Rows are points. Before rounding, the points of a table are all equally far from one centre. They may lie mostly on one side of it. Where is the centre, to within rounding?

Points (7 x 2):
+5.23 -0.34

-0.16 +2.12

+4.48 +1.82

-1.10 +0.53

-0.03 +2.23

-1.09 -1.08

-0.95 -1.51
Centre: +2.02 -0.25

Points (11 x 6):
-0.31 -0.44 +1.02 -2.53 +2.70 +0.99

-1.93 +1.66 +1.22 -0.61 +0.66 -1.31

+3.48 +0.98 +3.68 -4.60 -1.66 -0.71

+3.46 -2.11 +2.04 -3.07 +1.75 -0.05

+1.68 -2.64 +3.21 -4.45 -0.77 -2.06

+3.87 +0.93 -0.63 -2.36 -1.24 +2.26

+0.72 +1.33 +1.09 -1.72 +2.64 +1.21

-0.91 +1.26 +0.77 -4.01 -4.02 +0.04

+2.05 +2.27 +3.59 -3.29 -0.85 +1.96

-1.98 +1.56 +0.43 -3.05 +0.86 -1.31

-0.73 +0.58 +4.34 -1.60 +0.89 +0.60
Centre: +1.20 -0.09 +1.24 -2.10 -1.09 -0.42

Points (14 x 11):
+2.25 +3.54 +3.27 -2.82 -0.67 +0.02 -1.66 -2.47 +0.42 +2.18 -1.71

+4.64 +3.53 +1.40 -0.26 -1.27 +0.70 +2.53 -1.09 +1.86 +1.61 -1.29

+0.19 +1.98 +1.51 -1.56 -4.00 +1.75 -2.48 -0.22 -1.35 +3.76 +1.35

+1.69 +3.69 -1.46 -0.98 -0.13 +1.63 -1.80 +1.20 +0.50 +3.22 +0.79

+2.13 +1.85 +1.04 +2.03 -1.63 -0.82 +1.66 -4.61 -1.04 +2.39 -0.04

+2.80 +3.96 +0.12 +2.29 +0.50 -0.65 -2.10 +0.60 +2.42 +1.20 -1.55

-1.12 +1.42 +5.49 +0.62 +0.39 +1.63 +0.78 -2.38 -1.99 +2.81 +2.55

+2.34 +2.43 +3.60 +1.03 -3.27 +1.69 -1.79 -1.78 -1.96 +1.45 -3.18

+3.17 +1.02 +5.55 -0.35 -2.57 +0.39 -1.60 -2.77 -0.12 +4.32 +0.64

-0.21 +2.97 +1.82 +1.07 +2.60 -2.52 +3.73 -1.62 -1.37 +0.83 -0.87

+1.89 +3.29 +2.36 -1.16 -1.61 -1.33 +0.38 -3.81 -1.99 +1.02 +0.65

+1.68 +4.49 +4.25 -2.18 +1.48 -0.21 +2.47 -0.34 +0.97 +1.92 +0.80

+1.21 +4.94 +0.63 -0.10 -0.09 -1.74 -0.48 -0.67 +2.67 +2.63 -0.64

+2.75 +2.74 +1.46 -2.91 +1.03 +1.23 -0.97 -1.17 -2.37 -0.50 -1.57
Centre: +1.23 -0.28 +2.47 +0.46 -0.27 -0.58 +0.32 +1.12 -0.56 +2.09 -0.46
